Rows are points. A path goes straight from each point to the next, and from the last back to the first. The post is the endless flat space through its rows: a point in 2 columns, a line in 3, a plane in 4, and so on, so that a path can go around it. Count how often the path circles the post. Going back the other way cancels.
In the rows, 128 means zero.

Post (2 x 3):
[[159 119 183]
 [123  91  89]]
Path (28 x 3):
[[211  75 170]
 [145  84 139]
 [139 106 183]
 [ 86  99  81]
 [118 152  88]
 [155 111  87]
 [179  92 140]
 [141  77 118]
 [122  91 180]
 [ 83 112 111]
 [115 131 105]
 [160 119 140]
 [182 122 109]
 [161 136 153]
 [115 164 190]
 [ 92 109 171]
 [151  88 180]
 [154  67 126]
 [169  92  62]
 [186 166 175]
 [110 160 130]
 [ 99 105 162]
 [109  70 110]
 [179  44 144]
 [162  90 114]
 [158 165  99]
 [168 144 188]
 [154 105  91]]
Times around: 0

Post (3 x 4):
[[141  96 155 199]
 [ 84 122 128  66]
 [134  99 121 134]]
Path (17 x 4):
[[129 103  85 153]
 [ 99  97 118 108]
 [125  77 131 127]
 [131 115 184  75]
 [151 129  91  83]
 [185  80  54 158]
 [ 78 105 167 159]
 [150  57 125  63]
 [142 107 141 117]
 [161 147  96 158]
 [ 87 126 100 109]
 [ 38 109 146 121]
 [116  60 123  78]
 [160  96 172 194]
 [110 170 125 110]
 [ 83 135 139 153]
 [130  77  69 192]]
Times around: 3

Post (7 x 8):
[[133  77 112 140 169 145 129 161]
 [114 119  28 138 145 126 180 122]
 [152 100 140 142  98 162 118 135]
 [ 87 107  59 166 114 121 139 186]
 [ 82 141 102  69  90  75 114 124]
 [162  50 240 187 125 167 160  63]
 [ 96 106  75 164 115  91  86  88]]
Path (9 x 8):
[[ 94 109 171 129 138 126 105 122]
 [114 145  97 142 141  81 133 124]
 [129 106  95 157  86  68 194 132]
 [117  43  76 133 146  88  75 144]
 [ 91  77  71 148 130 159 151 132]
 [117 119  88 175 205 147 103  54]
 [131 150 128 123 173 151 144 102]
 [ 94  99 123 185 158 154  70 110]
 [107  78  82 143 169 144 146 119]]
Times around: 1

Post (8 x 9):
[[121 105 131  85 206 119  66 132 103]
 [156 181 137 151  77  61 133 162 128]
 [143 133 140 170  69 115  98 128 190]
 [108  79 170 129 158 103 104 130 131]
 [154 132 162 127 152 161 111  84 141]
 [ 66 106 113 196 130 168 150 115  32]
 [105 123 146 139  70 164 115 116 178]
 [119 152 146 150 137 109  94 156  49]]
Path (19 x 9):
[[129 113 152 154 124 131 132 144 109]
 [100 129 125  42 198 144 108 153  92]
 [128 180 147 195  94 108  70 142 135]
 [121 137 128 114 111  53 121 134 151]
 [170 165 159 120 107 113  69 119 137]
 [140 132  87  48 158 186 111 110 121]
 [126 165 132 179  70  89 133 211  93]
 [107 180 169  87 167 151  62 184 116]
 [123 153 107 189  92  88 111 163 175]
 [ 90 137 198 136 138 104 118 136  67]
 [144 114 148 133 121 129  18 102 181]
 [129  86 145 134  85 138 111 109 117]
 [151 172 128 168  51 118  97 196  95]
 [ 93  98 146 165 167 163 123 129  69]
 [117 152 144  80 132 152 133 109 173]
 [128 130 162  84 185 187 120  55 122]
 [ 45  80 123 124 130 137  96 126  52]
 [191  98 175 104  75 186  79  84 215]
 [160 131 125  97 166 126  73 145 143]]
Times around: 3
